Every row gives one point. A path goes straight from each point to the next, and from the last back to the first. The post is the endless flat space through its rows: a point in 2 columns, a line in 3, a plane in 4, and so on, so that a path can go around it. Count how often the path circles the post. Going back the other way cancels.
In the rows, zero is written as 128.

Post:
[[152,119,172],
[125,132,93]]
Path:
[[132,81,159],
[154,102,79],
[170,155,122],
[155,149,165],
[139,117,210],
[145,105,200],
[103,158,145],
[146,149,143],
[177,110,195],
[132,112,96],
[127,113,126],
[90,112,53],
[150,80,125],
[120,106,168],
[122,138,139],
[145,153,123],
[151,140,133],
[127,144,117],
[116,128,147]]
Times around: 0

Post, 5 rows:
[[135,131,163,112,150,144],
[146,136,92,120,136,166],
[85,135,190,111,82,136],
[128,134,137,129,116,107],
[121,149,56,101,150,120]]
Path:
[[98,140,76,58,113,124],
[103,148,142,74,114,71],
[171,155,120,105,144,168],
[144,168,143,134,168,104],
[115,128,151,147,105,188],
[107,115,115,104,114,200],
[150,121,106,122,126,146],
[144,129,103,94,91,74],
[107,163,119,82,114,157],
[92,166,121,92,137,152],
[133,129,113,155,139,136],
[117,94,99,118,121,176],
[104,110,115,92,91,129],
[159,128,142,88,135,170],
[121,156,84,98,86,125],
[146,171,134,122,141,141],
[83,170,133,111,112,176],
[140,128,138,130,162,156],
[96,111,120,140,40,151],
[103,111,178,81,79,154],
[139,144,128,112,80,57],
[146,140,172,91,161,112],
[106,165,132,116,118,135],
[139,139,195,168,135,148],
[120,105,120,149,160,114],
[113,108,116,113,101,165],
[95,132,52,66,106,130],
[112,147,126,104,60,189],
[142,162,161,104,181,125],
[88,167,125,98,183,154],
[77,133,141,103,132,126],
[90,95,147,74,136,107],
[177,122,105,123,134,134]]
Times around: 5

Post:
[[65,156,119,137,113,76,111,126,149],
[119,135,93,79,115,131,97,130,137],
[148,154,91,165,188,166,110,133,142],
[113,97,80,118,98,101,112,144,109],
[180,103,112,117,193,162,121,97,137],
[151,81,129,117,138,142,212,161,133],
[151,86,138,116,157,162,103,137,133],
[105,133,123,115,104,138,101,100,122]]
Path (8 x 9):
[[127,132,61,110,109,143,130,149,133],
[98,99,76,151,193,88,154,147,155],
[133,67,129,87,128,137,76,168,114],
[144,145,89,165,170,127,90,133,121],
[126,182,104,139,121,136,157,71,163],
[108,74,107,120,110,131,77,140,162],
[127,114,158,166,99,129,135,116,158],
[156,194,92,116,137,145,147,151,187]]
Times around: 1

Post, 11 rows:
[[133,148,133,110,97,153,132,130,81,183,98,78],
[133,130,111,119,70,78,126,142,151,87,134,146],
[137,98,105,128,113,74,142,132,141,64,88,171],
[122,122,136,134,133,130,119,174,98,87,136,127],
[121,117,160,102,150,125,134,183,119,99,126,96],
[92,136,110,90,126,184,125,121,109,177,120,92],
[86,129,133,121,157,141,101,132,89,156,127,94],
[103,126,127,135,122,94,137,182,146,111,137,155],
[118,151,135,94,131,165,130,103,105,178,131,112],
[92,111,136,128,95,96,166,104,125,94,109,153],
[127,99,119,152,163,119,126,178,119,112,152,85]]
Path (27 x 12):
[[85,111,96,98,86,123,164,178,134,120,72,108],
[96,144,130,135,133,113,153,176,145,124,154,167],
[109,99,90,166,134,98,93,165,106,124,110,60],
[79,86,94,172,167,90,108,103,136,138,152,143],
[96,148,116,113,54,123,139,147,123,163,172,164],
[106,202,127,127,35,94,100,107,103,176,192,145],
[113,156,142,78,105,127,152,147,115,111,77,131],
[123,119,100,113,159,159,99,102,116,123,139,102],
[96,121,113,119,128,128,85,151,132,147,115,151],
[114,135,115,110,132,126,75,203,126,169,155,66],
[120,128,132,113,86,116,151,157,96,114,104,141],
[117,96,151,110,110,105,117,162,112,114,110,116],
[125,112,129,114,116,91,161,139,179,128,128,122],
[156,140,85,137,100,128,76,167,130,144,178,21],
[107,149,161,61,117,126,152,205,138,67,119,143],
[133,117,160,76,134,129,177,138,98,128,62,108],
[75,86,174,93,178,127,153,150,101,84,126,177],
[170,93,68,126,150,120,145,135,110,113,105,57],
[109,124,105,152,150,123,109,194,94,74,135,90],
[57,110,169,109,156,152,154,180,109,77,88,138],
[142,88,161,103,138,126,163,118,131,123,80,113],
[127,111,100,149,91,71,123,137,139,124,164,136],
[98,136,136,105,121,121,114,175,111,117,159,86],
[113,119,133,123,148,108,166,124,102,91,69,158],
[89,104,143,156,118,156,167,157,132,116,148,88],
[118,154,149,116,55,95,101,168,128,123,145,143],
[112,167,138,110,53,112,116,180,115,144,180,166]]
Times around: 3

Post, 17 rows:
[[142,107,160,107,139,146,127,157,155,132,123,151,114,124,121,150,118,98],
[134,114,113,121,75,90,153,147,116,138,122,92,167,163,142,171,183,225],
[156,183,167,141,103,81,150,139,109,37,112,137,119,55,167,130,89,143],
[83,120,106,106,168,129,120,166,142,137,116,119,136,137,161,117,139,128],
[177,187,117,146,164,132,77,60,122,141,175,68,119,126,137,63,111,129],
[103,157,156,163,123,99,155,155,164,53,82,130,143,147,134,146,101,137],
[107,138,147,111,118,129,167,140,106,103,126,138,111,116,101,116,177,101],
[116,131,125,125,203,166,102,134,136,99,157,118,123,111,130,58,137,149],
[151,69,146,140,144,125,135,130,120,117,77,122,110,131,111,118,134,98],
[130,93,143,146,142,132,133,177,101,125,123,136,115,159,135,102,107,145],
[141,104,117,131,174,162,167,162,136,126,82,156,118,132,118,136,116,109],
[101,109,139,138,142,130,139,183,65,100,105,146,145,87,93,159,134,130],
[115,81,88,88,97,154,120,147,118,131,109,125,137,167,150,146,159,152],
[176,107,160,118,125,138,136,139,90,107,80,104,133,136,131,121,129,103],
[128,159,168,154,180,108,119,95,112,106,126,139,108,187,111,132,108,136],
[100,115,164,102,143,169,153,133,100,159,95,120,104,134,133,142,81,140],
[146,119,116,103,107,115,129,181,122,119,76,116,128,155,118,158,147,184]]
Path, 24 rows:
[[130,116,169,166,132,134,160,206,99,97,70,135,136,135,135,119,118,162],
[119,148,137,159,176,127,119,144,148,93,112,89,123,131,129,90,134,149],
[125,142,110,81,112,159,126,111,64,125,146,71,105,100,159,52,134,134],
[91,142,133,132,111,88,117,160,51,63,123,110,153,152,148,94,119,151],
[154,113,137,164,185,143,124,138,143,79,80,170,116,197,92,124,107,146],
[142,102,172,108,127,185,196,159,138,102,106,146,127,87,122,157,147,216],
[149,129,95,166,187,103,105,159,118,76,107,116,136,87,134,120,143,124],
[109,143,110,144,128,109,142,125,159,130,166,114,142,152,109,161,115,145],
[83,138,154,124,101,123,88,103,74,69,125,96,178,125,87,161,118,156],
[139,82,107,138,156,144,79,134,112,167,131,92,179,80,149,91,103,119],
[130,98,141,81,136,135,148,175,129,106,142,150,139,116,116,143,139,137],
[86,164,99,81,154,131,124,180,68,87,117,143,130,65,80,168,168,154],
[129,147,131,125,161,125,141,163,132,151,128,136,145,149,129,110,91,111],
[56,164,127,108,70,139,152,159,109,135,163,128,165,102,195,90,124,124],
[60,128,120,107,112,105,119,151,84,164,71,105,151,175,189,198,138,145],
[92,121,141,146,220,133,173,99,99,130,137,129,91,116,153,114,131,126],
[173,126,137,116,191,107,84,134,105,144,144,149,130,96,153,193,73,141],
[156,90,174,102,114,114,91,131,83,97,119,138,136,161,133,142,95,129],
[103,106,142,94,109,124,123,127,107,173,130,120,124,195,173,110,140,144],
[122,136,167,123,169,157,154,133,130,150,116,106,119,174,156,73,162,189],
[146,131,128,163,157,116,113,207,126,175,117,69,149,112,158,131,78,191],
[182,97,207,134,127,51,145,127,99,92,129,150,87,100,112,146,123,97],
[61,116,101,73,137,139,153,140,133,121,133,148,135,167,120,131,159,203],
[157,75,125,144,60,115,140,177,136,144,66,141,161,182,152,167,125,134]]
Times around: 4

Post (17 x 18):
[[83,100,102,166,125,110,208,96,66,70,130,176,118,131,132,73,160,100],
[129,106,112,169,158,85,131,113,129,142,145,128,104,98,131,111,134,159],
[148,109,151,112,93,77,134,101,113,130,107,111,82,133,132,126,135,119],
[74,170,96,151,162,130,138,113,146,165,140,121,117,99,149,94,97,145],
[148,111,123,105,86,111,153,128,142,114,124,119,139,77,158,111,122,150],
[86,145,95,115,91,138,121,87,139,127,88,138,129,106,157,115,100,161],
[127,157,119,133,57,122,127,84,101,130,135,116,173,107,191,117,133,155],
[108,137,159,164,120,133,133,96,111,122,117,133,144,100,152,152,117,117],
[108,98,127,143,149,153,116,129,144,159,123,139,76,133,127,100,112,129],
[105,121,110,108,128,146,136,132,120,161,101,134,90,141,118,158,130,134],
[140,118,150,99,85,101,147,135,95,85,109,101,165,155,96,140,130,154],
[111,124,148,91,83,89,150,155,127,133,85,172,150,178,106,153,154,157],
[115,92,158,94,165,185,177,92,185,88,183,135,114,156,126,173,91,159],
[153,114,113,135,123,84,102,127,104,128,123,130,120,117,130,126,95,122],
[101,113,145,157,204,93,92,147,93,167,145,122,92,112,178,112,106,122],
[105,95,133,117,119,86,123,112,112,142,123,123,155,124,110,121,151,125],
[144,112,119,124,129,115,152,91,105,153,86,112,151,112,160,131,127,131]]
Path (30 x 18):
[[111,87,69,117,91,134,119,148,141,132,120,123,89,67,140,98,175,136],
[103,117,113,108,98,133,116,130,168,169,97,138,106,125,160,126,139,155],
[115,118,122,155,118,102,181,91,126,119,193,73,74,125,158,114,131,136],
[120,68,88,78,127,131,202,141,137,161,66,140,188,67,140,151,127,168],
[144,122,92,155,86,114,192,95,113,116,117,95,62,115,149,122,134,130],
[135,120,142,115,102,104,167,161,109,163,102,95,88,131,92,107,182,59],
[121,115,160,121,73,109,187,130,120,81,120,144,141,156,139,67,177,176],
[105,155,167,166,104,124,48,98,82,116,162,108,141,147,141,88,84,138],
[85,86,135,110,101,116,208,151,126,176,95,179,137,102,175,113,178,168],
[163,94,139,142,116,57,196,60,107,182,137,117,60,101,175,143,166,103],
[110,99,155,147,98,99,138,111,128,150,97,130,36,113,95,127,117,116],
[73,167,139,126,122,105,144,71,137,118,108,129,179,141,155,203,63,129],
[103,117,127,119,135,44,158,135,130,28,127,149,84,114,127,137,95,114],
[158,75,166,115,109,79,121,122,196,141,172,105,32,106,153,155,120,132],
[125,96,120,102,109,96,143,120,117,111,169,132,132,132,147,124,96,176],
[143,64,175,109,179,123,155,112,126,119,169,59,78,119,138,129,103,122],
[101,157,85,167,72,106,129,143,119,138,83,134,103,127,179,86,116,176],
[91,165,165,154,109,115,122,92,133,121,72,98,125,118,149,117,127,111],
[107,103,85,110,126,143,122,99,104,121,119,147,125,113,131,104,111,97],
[127,85,108,96,156,168,115,133,83,143,183,134,135,110,152,99,92,122],
[153,120,163,97,61,89,165,62,116,115,126,118,133,153,162,114,106,125],
[126,55,156,75,146,82,159,143,153,109,132,111,110,170,136,134,110,176],
[134,91,150,160,143,110,182,138,111,74,139,120,54,127,105,149,136,167],
[96,102,104,130,135,120,113,151,133,113,137,118,89,160,117,108,98,163],
[112,128,152,149,131,114,59,157,127,158,113,189,104,165,144,131,88,89],
[144,135,86,136,80,141,115,114,95,126,95,154,185,116,160,106,147,142],
[52,135,163,155,106,153,125,143,145,88,182,108,82,132,155,89,150,124],
[150,108,117,129,123,116,191,110,184,139,121,149,81,132,177,118,109,175],
[95,145,152,203,141,122,174,101,88,118,100,150,101,151,154,134,104,175],
[111,92,192,101,71,116,129,121,132,100,134,97,144,166,150,110,166,181]]
Times around: 2

Post:
[[98,136,137,171,133,136,169,126,142,122,95,168,136,121,152,140,89,173],
[63,119,137,196,139,142,131,119,175,151,94,137,183,134,101,129,122,153],
[83,92,109,152,138,133,130,136,108,95,105,156,103,112,129,131,102,110],
[100,128,92,158,112,139,151,118,142,126,82,166,102,123,103,101,132,164],
[146,114,103,112,117,149,129,164,107,160,153,145,136,109,117,163,159,116],
[99,119,124,123,131,117,117,91,83,144,128,166,123,129,146,107,96,144],
[151,114,171,94,147,112,130,171,125,145,154,123,146,126,106,122,160,150],
[125,127,157,149,131,128,120,106,132,133,75,150,137,121,104,162,114,137],
[104,90,119,168,115,131,108,112,103,108,87,190,151,124,126,120,126,153],
[175,107,121,120,137,88,90,192,133,177,134,97,142,132,121,147,137,168],
[125,100,100,89,106,133,114,120,106,89,146,133,145,120,168,135,142,119],
[174,107,139,100,112,113,152,192,143,159,178,106,153,172,80,196,144,166],
[126,127,121,155,167,165,146,106,150,114,89,154,154,136,100,142,99,151],
[190,100,115,131,112,73,154,146,157,155,186,132,137,126,102,156,166,126],
[131,136,116,117,114,89,99,142,67,101,179,120,136,119,124,152,167,153],
[118,102,87,59,140,81,126,140,105,145,151,157,150,103,128,137,160,136],
[171,113,121,121,162,118,183,175,139,156,120,121,147,186,142,148,180,132]]
Path:
[[167,97,120,94,122,101,97,122,97,174,136,160,139,115,142,124,174,174],
[128,95,175,166,126,126,135,86,98,207,152,181,145,117,64,142,134,127],
[166,83,159,106,80,100,106,162,109,166,116,129,92,111,110,184,94,188],
[217,125,178,69,127,111,156,124,78,116,140,114,144,163,107,177,126,185],
[93,94,130,154,108,106,94,159,148,123,160,90,182,134,106,168,107,142],
[166,98,160,89,99,84,124,138,52,132,142,143,81,158,129,100,115,157],
[122,85,131,162,74,183,82,74,79,103,100,188,165,108,83,156,184,173],
[184,142,147,69,161,136,120,172,83,129,138,130,139,154,99,178,138,203],
[125,108,80,208,91,99,142,139,164,123,102,157,112,168,105,113,152,150],
[164,121,120,181,107,93,181,145,131,131,166,149,95,117,125,130,101,132],
[155,103,93,146,57,84,150,168,132,154,158,85,137,114,160,169,180,155],
[99,93,94,168,119,120,133,127,107,167,142,147,115,138,98,145,133,154],
[139,127,155,138,135,81,186,129,97,141,82,147,95,144,159,111,148,175],
[122,116,140,155,127,125,138,119,153,129,150,136,170,118,143,126,101,108],
[131,103,169,114,155,101,112,153,128,110,146,125,116,130,94,162,101,106],
[115,113,124,110,124,42,66,159,119,172,110,117,127,158,140,161,114,192],
[84,110,90,160,87,94,80,173,103,126,132,130,127,115,154,73,151,131],
[177,144,159,160,136,109,167,87,149,157,111,176,157,93,162,134,106,153],
[143,61,165,134,128,161,189,153,147,110,109,139,117,135,167,161,108,112],
[79,127,115,165,186,156,176,124,147,165,77,145,119,123,107,112,191,134],
[139,98,118,154,104,123,171,138,83,111,90,173,111,143,122,150,185,124],
[128,80,137,147,120,155,157,138,111,111,161,134,192,166,100,147,144,86],
[123,122,81,74,133,185,213,129,127,182,206,124,147,138,81,194,177,97],
[102,120,138,66,155,128,128,103,86,105,155,181,120,93,123,140,136,149],
[96,110,46,78,106,112,119,169,164,139,163,101,141,146,124,138,156,137]]
Times around: 1

Post, 17 rows:
[[93,136,194,113,125,125,129,145,122,125,109,128,117,149,135,158,110,132],
[157,57,155,168,138,122,132,120,81,144,94,133,128,114,145,105,102,131],
[97,133,80,132,145,134,162,106,204,59,182,111,63,141,107,186,169,97],
[117,126,56,120,159,114,158,110,140,103,153,138,77,124,134,183,141,103],
[140,97,120,154,140,126,129,125,107,138,83,140,116,156,141,74,122,158],
[137,111,145,151,167,135,123,163,118,114,99,152,113,114,134,90,103,116],
[133,104,129,113,96,130,141,138,113,102,83,147,100,97,149,108,121,99],
[143,105,143,169,147,106,166,127,97,122,119,135,132,141,163,81,122,131],
[72,142,183,108,125,147,107,119,114,117,111,117,151,135,170,152,146,156],
[118,159,185,99,104,151,90,126,130,111,130,106,171,151,145,145,107,140],
[128,136,198,114,112,127,88,150,111,122,131,126,133,129,117,145,151,137],
[111,145,164,86,135,147,121,140,151,139,125,94,150,142,154,143,133,151],
[110,163,192,109,123,116,90,120,160,144,97,123,171,145,103,172,150,121],
[148,110,134,146,118,115,147,106,118,119,99,141,89,86,162,108,106,135],
[123,176,184,83,134,167,125,98,110,161,131,118,176,120,109,150,129,135],
[112,78,132,137,126,117,126,131,129,117,115,160,120,102,138,104,113,144],
[73,137,88,140,135,132,126,91,170,115,181,114,59,141,170,157,149,90]]
Path (26 x 18):
[[110,126,148,122,147,120,134,62,112,176,110,160,134,104,127,181,179,138],
[124,131,170,127,176,135,144,133,53,139,96,154,155,131,188,83,99,156],
[158,139,144,64,160,192,161,88,50,156,109,125,149,96,179,123,72,163],
[139,113,135,98,119,135,108,133,135,53,91,194,85,46,97,190,114,80],
[113,81,191,142,155,95,107,82,98,182,97,152,137,143,162,160,93,111],
[180,178,169,112,129,167,114,69,108,191,96,114,208,134,164,120,116,153],
[161,128,150,98,126,148,163,108,108,180,66,101,174,109,121,129,139,157],
[66,137,161,136,101,132,125,94,141,116,168,86,104,136,172,148,144,153],
[99,137,163,93,114,152,138,54,133,140,214,124,138,78,141,155,115,79],
[74,139,144,126,166,141,147,51,152,135,155,134,150,131,168,79,116,134],
[118,83,143,142,107,105,165,62,84,128,168,97,105,77,139,196,107,116],
[94,95,159,95,119,123,117,148,122,69,88,135,145,119,127,174,85,115],
[85,148,148,81,125,116,150,103,185,177,108,125,96,144,140,146,113,128],
[141,139,209,71,93,146,108,140,94,173,77,143,115,109,110,150,149,162],
[66,85,164,101,126,131,145,99,96,112,98,173,122,116,152,158,143,175],
[191,150,124,106,173,116,155,107,174,189,120,104,144,149,53,145,154,103],
[159,173,136,121,111,116,134,131,146,109,67,120,134,158,92,91,132,78],
[129,164,126,107,105,143,125,124,159,107,148,136,167,82,95,146,138,124],
[104,154,148,75,129,155,158,147,107,94,115,179,132,96,118,166,121,133],
[136,75,170,149,164,74,133,101,108,150,96,147,101,128,167,119,151,172],
[146,145,173,117,116,154,110,92,115,137,135,116,152,126,143,144,147,93],
[104,118,137,137,53,117,123,165,170,60,97,164,81,107,150,135,154,53],
[112,121,170,132,137,85,114,151,116,145,71,165,136,107,129,174,142,103],
[143,126,146,141,128,143,147,97,132,107,127,138,73,163,116,140,103,127],
[98,114,168,137,172,109,115,172,143,165,93,137,34,129,184,100,138,94],
[104,104,158,155,99,119,137,125,138,78,153,140,68,131,142,176,115,116]]
Times around: 0
